Every row gives one point. The points of each table are mixes of a few directions, plus a little noise. How many directions does each table use, and how many do they share? Where both have some left over, give the other angles between the two spaces (their principal angles), to ten degrees, smallest first.
In the rows, 128 means zero.

First (6 x 3)
[[112 170 123]
 [107 183 121]
 [140  98 132]
 [122 141 126]
 [112 167 123]
 [175   7 143]]
Second (5 x 3)
[[168 157 153]
 [ 40  63  74]
 [138 133 133]
 [170 158 153]
 [126 126 126]]
Directions: first 1, second 1, shared 0; angles 80

First (5 x 4)
[[105 158 136 170]
 [ 81  83 170 118]
 [101 153 141 167]
 [136 137 123 131]
 [218 108  71  54]]
Second (6 x 4)
[[109 136 166 126]
 [168 103 105 153]
 [131 135  62 155]
 [ 73 157 197  97]
 [159 119  35 100]
 [129 118 205 138]]
Directions: first 2, second 3, shared 1; angles 50

First (8 x 6)
[[129 107 119 121 132 137]
 [137   7  75  83 153 178]
 [128 137 132 132 126 124]
 [123 192 156 151 115 102]
 [130 103 117 118 133 138]
 [127 143 134 133 125 122]
 [123 199 159 154 114  99]
 [127 137 132 132 126 124]]
Second (6 x 6)
[[133 114 149 132 119 128]
 [136 207 150  79  85 148]
 [120 134 122 155 146 144]
 [120 101  74 116 148  99]
 [124  59 114 167 162 110]
 [134 151 159 120 107 141]]
Directions: first 1, second 3, shared 0; angles 50

First (10 x 8)
[[141 147 119 125  80  68  96 158]
 [153 164 132  88  68  86 156 163]
 [101  92 119 153 152 134 147 127]
 [ 77 115 176 130 152 160 139  99]
 [118 137 155 152 167 172 121 112]
 [112 125 141 164 161 151 132 129]
 [165 152 107  97  80  90 154 164]
 [206 183  98 110 102 118  88 146]
 [113  73  95 155 182 165 129 100]
 [ 95  92 135 105 137 141 116  84]]
Second (7 x 8)
[[131 138 133 114 105 135 136 135]
 [142 137 139 118 167  88 138 112]
 [116  89 108 182 203 107  94 105]
 [119 124 121 133 103 154 123 139]
 [151 152 149  96 159  78 153 113]
 [105 130 115 122   7 225 125 174]
 [132 127 130 130 153 109 128 119]]
Directions: first 5, second 2, shared 1; angles 90

First (9 x 11)
[[ 98 137 104  92  76 182 124 142 191 145 125]
 [195 201 127 137 195 150 114 165 178  86 169]
 [110  49 153  76  84 165 173  79 173 109  77]
 [143 168 102 122 131 163 110 168 176  95 141]
 [155 122 121 152 121  87 130 220  85 145 151]
 [ 97 122 125 155 146 102 102  66  75 109 103]
 [131  68 161 118 123 130  60 120 145 150  66]
 [110 153 103 151 122  90 206 123  58 120 179]
 [114 132 158 150 154  82 131  70  70 194 143]]
Second (8 x 11)
[[ 68  81  93 231 172  74 174 152 220 144 107]
 [110 127 120 130 145 108 136 134 146 130 121]
 [160 135 144 120  98 164 112 116  91 124 142]
 [155 156 146  66 111 152 104 117  81 119 136]
 [ 68 139 104  82 193  51 145 147 178 132  98]
 [163 177 153  18 110 153  93 113  60 114 138]
 [128  79 118 249 111 148 151 130 162 138 134]
 [170 132 147 128  87 177 110 114  85 123 148]]
Directions: first 6, second 2, shared 0; angles 80, 90

First (8 x 12)
[[129 123 187  82 192 119 146 111  81 175  21  88]
 [128 128 118 136 118 129 126 132 135 121 144 134]
 [130 124 185  83 190 119 145 112  82 172  25  89]
 [127 127 124 132 124 129 126 129 131 124 136 131]
 [126 132  84 162  81 134 114 140 162  92 207 158]
 [128 130  94 155  91 133 117 137 155 101 190 152]
 [127 129 103 149 101 133 120 135 147 107 174 145]
 [126 127 128 127 128 128 128 128 127 129 127 127]]
Second (8 x 12)
[[141 130 136 113 131 111 115 112 117 135 125 119]
 [120 130 101 152 114 128 133 136 158 116 165 144]
 [126 119 199 103 107 249 136 185  14 108  32 122]
 [147 131 116 129  89 125  96 123 120 105 173 137]
 [156 132 135 104 124  92  94  96 109 133 138 114]
 [124 129 120 122 175  64 140  94 169 164 121 112]
 [103 126  99 158 137 126 155 141 178 131 149 143]
 [108 126 119 144 146 130 154 137 156 136 122 133]]
Directions: first 1, second 3, shared 1

First (10 x 14)
[[127 130 127 124 126 131 127 130 124 129 128 130 126 132]
 [125 131 127 118 124 135 126 132 120 129 129 132 124 137]
 [151  98 138 212 158  69 151  92 201 117 120  92 164  50]
 [119 140 124  93 115 153 118 143  98 133 131 143 113 160]
 [150  99 138 209 157  71 150  94 198 117 120  94 163  53]
 [114 147 122  77 109 164 114 150  83 135 133 150 106 176]
 [147 103 136 197 153  80 147  99 188 119 121  99 158  65]
 [112 149 121  72 108 168 112 152  79 135 133 152 103 180]
 [123 134 126 110 122 140 123 135 113 130 130 135 120 144]
 [112 149 121  70 107 169 112 153  77 136 134 153 103 182]]
Second (11 x 14)
[[121 106 114 157 139 119 169 139 135  75 113 124 152 119]
 [122 110 115 152 139 120 163 138 134  82 116 123 149 120]
 [145 179 161  60 101 148  37 101 110 249 161 140  73 151]
 [117  92 105 174 146 114 191 148 141  43 105 121 166 113]
 [141 165 152  79 109 143  61 108 114 216 153 136  88 145]
 [134 149 142 102 118 138  91 117 121 175 141 133 107 136]
 [138 159 149  87 111 141  71 112 117 204 148 134  94 142]
 [122 112 117 151 137 120 159 137 135  87 117 124 146 120]
 [128 127 128 130 128 128 131 128 130 124 127 128 130 128]
 [124 116 120 144 133 122 149 134 132 101 120 125 140 123]
 [117  97 107 170 145 115 186 146 140  52 108 121 163 114]]
Directions: first 1, second 1, shared 0; angles 60

First (11 x 20)
[[169 156 169 134  65 110 107  93  79 104 137 133 105 154 141 138 146 129
  101 185]
 [156 122 129 149 119 110  90  85 135 164 208 174  96 128 164 190  92 132
  112 138]
 [100 125 132 136 133 131 127 108 153 105 121 138 107 164  96 104 122 112
  135  96]
 [178 140 130 104  76  96 107 134  51 143 125 103 208 120 139 107 112 180
  118 136]
 [113 105  90 123 172 160 162 175 142 149 130 133 162  73 152 156 126 146
  129 132]
 [115 133 119 138 163 142 166 128 167 128 105 119 113 100 156 137 170 130
  171 131]
 [136 145 151 145 100 126 135  90 122  97 123 142 102 149 140 133 155 134
  131 152]
 [ 89 117 132 144 136 134 120  94 168 101 141 159  89 181  86 110 105 104
  127  82]
 [106 106  99 116 188 128 114 173 169 181 141 110 130 100 109 129  97  95
  139  86]
 [135 133 133 108 126 120 116 164 108 139 110  94 141 122 108 109 128 108
  116 134]
 [112 130 125 113 129 150 164 164 113  98  73 102 157 119 112  95 158 132
  129 137]]
Second (9 x 20)
[[131 132 130 134 125 124 132 125 121 132 134 135 124 124 133 142 122 132
  114 142]
 [137 130 128 133 122 126 138 117 115 134 136 139 129 119 131 143 121 122
  115 149]
 [158 104 105  98 114 153 125 107 123 117 130 130 157 119 115 110 155  65
  164 127]
 [184 116  95 113  99 140 174  62  84 140 139 164 169  88 106 139 138  33
  136 182]
 [ 72 161 132 151 172  85 184 124 153 143  59  94 136 143  82  68 105 164
  150  64]
 [110 147 139 150 139 107 146 130 127 140 120 128 116 129 128 136 107 161
  105 130]
 [122 137 132 137 132 119 137 126 126 133 125 130 123 128 129 133 118 140
  117 132]
 [118 127 134 128 133 129 110 147 140 122 129 120 118 138 136 127 130 147
  129 115]
 [119  98 157 108 119 167   7 214 165  89 178 112  79 164 193 159 155 190
  121 112]]
Directions: first 6, second 3, shared 1; angles 80, 80

First (11 x 24)
[[158 117 133 119 120 146 167 180 115 122 129 145  92 143 174 126 191 126
  131 146 104 173 177  56]
 [ 70 150 124 113 128 124 102 107 140  79 128  35  98  72  51 139  76 154
  123  76 162 148  72 191]
 [ 90 164 113  86 113 148 109 119 134  72 139   7  80  56  53 157 106 149
  126  67 159 168  80 145]
 [182 153 123  91 119 141 121 171 111 135 139 111 124 112 144 159 174 130
  118 128 128 163 160  76]
 [180 129 142  84 122 118 152 198  96 139 146 100 125 133 150 126 176 180
   74 112  96 183 173  84]
 [ 80 109 141 163 143 107 127 106 142 118 111 141 129 137 108 103  85 134
  129 129 135 111 106 186]
 [ 89  90 118 173 123 127 143  50 147 153 124 185 165 173 141  88  82 101
  147 142 111  44  97 158]
 [182 130 153 140 151 111 123 194 118 152 114 198 136 151 178 139 176 117
  127 182 127 157 190 103]
 [129 101 121 173 128 143 149 106 138 151 113 224 135 175 182 112 147  72
  174 183 116  87 151  95]
 [115 134 122 129 129 124 112 101 135 133 130 121 144 123 109 129 101 127
  130 121 137 104 104 154]
 [129 129 116 132 128 122 103  76 135 159 137 140 182 135 116 128  91 118
  126 122 132  67 101 158]]
Second (11 x 24)
[[105 112 148 104 129  90 150 149 111 116 143  57 128 124  94  91  97 214
   53  70 102 160 114 174]
 [ 50 116 138 180 145 129 127 105 157  77  93 140  79 117 101 117  93 101
  176 144 160 130  97 181]
 [154 153  98  78  98 158 122 113 120 132 158  67 133 101 114 154 141 130
  121  92 125 126 114  84]
 [127 133 172 171 175  94 102 193 133 111  83 189 103 126 137 140 141 120
  145 185 163 176 167 172]
 [146 148  81 110  96 184 120  75 139 137 145 125 132 115 137 162 146  65
  180 130 137  86 110  62]
 [191 139 115  82 106 152 148 170 106 142 152 111 122 127 162 146 191 134
  112 122 104 161 168  43]
 [149 123 116 132 117 157 148 135 128 131 127 163 112 143 168 136 170  92
  159 155 119 129 153  66]
 [ 97 124 129 105 119 116 140 119 122 108 144  53 120 111  87 107  95 181
   86  72 117 142  96 160]
 [205 174 135 121 154 106  45 143 123 186 125 178 201 117 134 185 135 104
  129 168 166 103 152 147]
 [ 78 111 140 175 151  98 107  80 147 134 109 161 158 142 104 105  63 124
  136 137 143  77  92 213]
 [106  73 135 151 118 124 197 125 122 133 130 163 120 185 170  67 136 145
  111 132  75 118 143 106]]
Directions: first 5, second 5, shared 5

First (9 x 32)
[[139 103 156 134 131 161 107 124 116 129 140 117 113 111 113 124  98  99
  108 119 186  77 155 127 163 133 108  86 128 140 111 113]
 [129  73 112 131 159 134 132 107  74 115 137 143 132 116 117 153  97 126
  117 167 149 113 141 133 171 104 101 112 104 102 119  94]
 [ 96 108 125 136 131 158 134 100  66  97 147 139 137 115 128 142 100 137
  126 126 129 111 133 135 177  94 101 114 135  78 140 123]
 [178 164 122 117 126  63 109 167 249 159  86 108 121 186 114 102 187 144
  140 130  87 249  88 129  11 175 166 167 126 220 100 145]
 [130 102 142 134 136 155 124 119  94 126 143 127 122 104 124 135  98 106
  113 131 172  69 153 125 174 122 109  98 123 114 123 111]
 [ 99 120  89 119 141 123 178 111  52 129 144 156 150  85 162 163 116 132
  135 165 111  55 143 121 181  95 132 149 107  52 162 116]
 [139 128 144 127 125 141 125 136 130 145 133 119 118 109 132 124 120 101
  117 124 166  71 148 120 145 141 132 109 123 136 124 122]
 [109 175 119 128 104 107 122 134 175 107 112 125 137 172 127 111 166 173
  153  99  52 240  80 137  60 128 146 169 155 139 137 168]
 [137 181 141 125 102 111 118 153 198 143 112 112 121 153 132 102 167 133
  138  96 100 170 108 125  65 158 158 150 149 168 129 161]]
Second (9 x 32)
[[105 154 142 152 130 134 149  92 112  78 112 200 121 169  87  82 145 172
  159  61  95 184  63 143  93  33 121 144 144  65 118 178]
 [ 95 118 117 118 102 154 101 134 109 117 156  68 149 111 161 167 106 130
  114 150 109 138 163 129 168 182 115 120 152 141 159 111]
 [151  50  87 112 167 107 121 130  97 145 137 102 143 108 139 185  97 115
  104 226 149 121 168 128 171 162 107 117  87 152 121  57]
 [158 118 124 126 149 105 138 134 143 149 114 144 120 129 119 123 136 117
  127 145 146 115 125 124 113 124 136 130 104 140 110 117]
 [190 131 165 146 174 111 175 118 135 162  95 223  84 119  79  67 140  88
  135  92 216  17 105 118 108  44 143 109  80  99  74 142]
 [119 102 104 119 130 124 114 130 116 122 138  98 145 127 142 161 116 138
  120 168 108 162 143 132 144 157 117 132 127 142 139 103]
 [174 149 142 122 137 100 140 155 180 178 107 135 108 121 126 105 152  94
  126 127 165  78 131 114  94 146 158 129 106 164 107 130]
 [ 74 159 132 133  88 159 111 118 118  86 144 106 144 144 140 129 129 162
  139  88  73 188 115 137 128 131 121 139 176 109 159 160]
 [ 86 171 139 124  76 159 103 141 143 115 147  76 140 125 158 133 131 137
  129  95  92 150 139 127 131 174 135 132 176 140 164 154]]
Directions: first 4, second 4, shared 3; angles 90

First (10 x 32)
[[135 148 143  99 167 129 118  87 131 122 130 134 124 123 208 130  98 136
  132 100 109 125 114 135 137 145 117 129 134  92 100 126]
 [128  93 123 124 110 162 182 153 147 142 154  93 124 153 104 192 181 141
  118 126 173  81 205 151 102 119  88 152 101 137 145 173]
 [ 74  94 148 108  52 132 154 184 121  95  94 131 162  81  39 115 166 132
  141 127 101  95 130 141 127  73 134  74 151 158 127  80]
 [168 151 119 135 158 130 109 105 133 129 146 128 113 157 168 140 123 120
  120 127 140 145 139 119 128 159 130 163 107 123 124 170]
 [147 138 113 147 177 122 123  94 131 164 148 125 108 152 176 133  95 131
  121 133 147 147 117 123 128 154 119 153 123 104 138 140]
 [153  67 132 174 102 152 213 162 104 103 145 145 170 136  99 181 115 105
  121 130  70  94 137 178  99  49  77 127 137 160 186  98]
 [127 136 140 107 105 132 117 139 128  96 116 132 137 116 117 124 149 125
  132 118 115 121 136 126 131 125 138 120 126 140 110 134]
 [ 92 159  92 153 152  83  60 113 137 205 117 116  84 129  93  55 112 143
  129 173 200 190  84  72 151 185 184 124 135 113 129 118]
 [148 148 137 124 108 122  98 137 117  81 112 150 142 118 117 108 132 108
  132 125  92 145 113 118 137 124 154 123 128 151 114 129]
 [108 145 132 109 149 115 105 105 133 143 119 128 117 115 157 104 110 141
  134 121 134 138 105 118 141 147 138 116 139 102 107 113]]
Second (8 x 32)
[[124 131 164  94 127 118 106 134 165  68 107 150 131  93 177  82 106 156
  158 121 128 106 124 138 119 134 147 107 142 122 124 130]
 [144 134 151 123 105 133 123 142 102  95 129 134 141 124  95 142 146 101
  117 120  90 137 125 107 147 107 139 135 129 154 118 134]
 [116  82 123 144 146 134 127 121 131 148 135 134 105 135 141 123  96 104
  110 124 125 148 105 135 128 114 101 122 123 135 151 105]
 [150 148 134 159 156 111 157 107 100 179 165 102 131 143 112 162 130 155
  125 148 147 128 129 101 142 132 141 152 143 102 129 136]
 [115 212  84 152 168 117 165 105  97 195 135 122 148 163 140 163  90 124
  128 137 131 140 105 119 147 156 127 178 158  66 138 133]
 [118  98 146  92  22 155 114 221 165   7  82 152 153 102  55 108 200 105
  146 123 123  92 188 154 100  98 143 108 103 209 136 161]
 [134 147  87 117 151 120 102  67 114 183 131 104 110 138 173 126 146 144
  118 112 130 147 125 136 125 169 114 104  99  97  72 108]
 [123  75 131 147 144 130 133 128 146 147 141 124 104 128 136 118 110 135
  121 139 154 129 126 135 114 119 110 117 121 136 159 114]]
Directions: first 5, second 6, shared 2; angles 40, 70, 90

First (9 x 32)
[[110 149 141 149 131 101 139 114 124 142 153 127 135 148 111 136 134 134
  140 154 134 121 106 107 166 113 128 143 140 118 150 134]
 [110 151 143 151 132  99 139 111 124 144 155 127 136 151 110 137 134 134
  142 158 133 120 105 105 170 113 129 144 141 117 153 135]
 [155  95 107  95 122 169 111 150 134 106  89 130 117  96 153 115 119 119
  108  85 119 141 161 160  68 149 126 104 109 145  93 119]
 [112 147 141 149 131 103 138 113 123 142 152 127 135 148 113 136 134 134
  141 155 133 122 109 109 164 115 129 142 140 119 149 134]
 [104 155 146 155 132  94 142 108 124 146 162 126 138 155 107 139 136 136
  146 163 136 118 100 100 177 110 130 148 144 114 158 136]
 [101 159 149 160 133  88 144 105 122 151 168 126 139 159 103 141 137 137
  148 170 137 117  95  97 185 108 130 150 146 112 163 137]
 [154  98 107  98 122 166 111 149 133 107  90 130 117  98 153 116 120 119
  108  87 120 138 160 159  72 148 126 105 110 144  94 119]
 [129 127 128 126 129 129 127 129 128 128 126 128 127 126 128 128 127 127
  128 127 128 129 129 129 127 129 129 127 127 129 127 128]
 [176  71  90  70 117 199  99 170 137  88  57 133 108  71 175 106 113 111
   91  51 111 150 187 187  22 167 124  86  93 157  64 111]]
Second (11 x 32)
[[119 144 133 131 122 120 123 133 151 127 142 124 134 137 128 118 133 135
  143 131 129 121 125 130 134 124 129 127 151 106 127 130]
 [115 198 165 146 126 105 122 150 178 150 154  94 142 146 153  86 127 141
  203 152 119 113 118 115 145 112 105 121 206  75 128 144]
 [164 124 138 128 148 143 145 131  74 154  96 114 116 105 151 135 111 109
  118 135 116 149 129 100 118 142 101 127 103 174 121 135]
 [124 132 126 125 122 121 125 128 144 120 140 132 131 136 120 124 136 135
  126 122 133 123 125 132 131 130 137 129 144 113 124 127]
 [147 113 126 125 139 141 138 125  90 138 104 127 118 112 135 140 118 116
  109 127 123 142 131 116 118 137 119 129  98 163 125 128]
 [ 68  78  97 148 126 153 109 106 132 109 121 150 134 131 117 160 111 130
  135 140 128 113 156 183 125  87 149 137  50 138 179 110]
 [179  59  89  84 122 136 143 109  73  94 110 171 109 109  82 163 152 118
    7  77 150 153 119 120 106 180 162 132  80 179  89 113]
 [ 69 148 128 147 113 115 104 129 196 114 163 129 147 157 122 114 130 149
  179 141 131  97 135 165 144  91 144 129 156  70 156 124]
 [140 187 157 122 117  96 128 149 176 132 161 109 138 148 131  88 147 143
  157 127 131 120 106 105 143 140 122 121 220  77 101 142]
 [111 104 119 141 138 147 125 119 107 133 110 131 125 119 136 146 110 119
  134 140 120 128 144 143 123 110 124 132  79 151 152 123]
 [171 120 132 113 138 133 145 130  87 137 108 126 115 110 131 132 129 114
   93 117 127 148 120  99 119 156 118 127 121 162 104 132]]
Directions: first 1, second 3, shared 0; angles 60
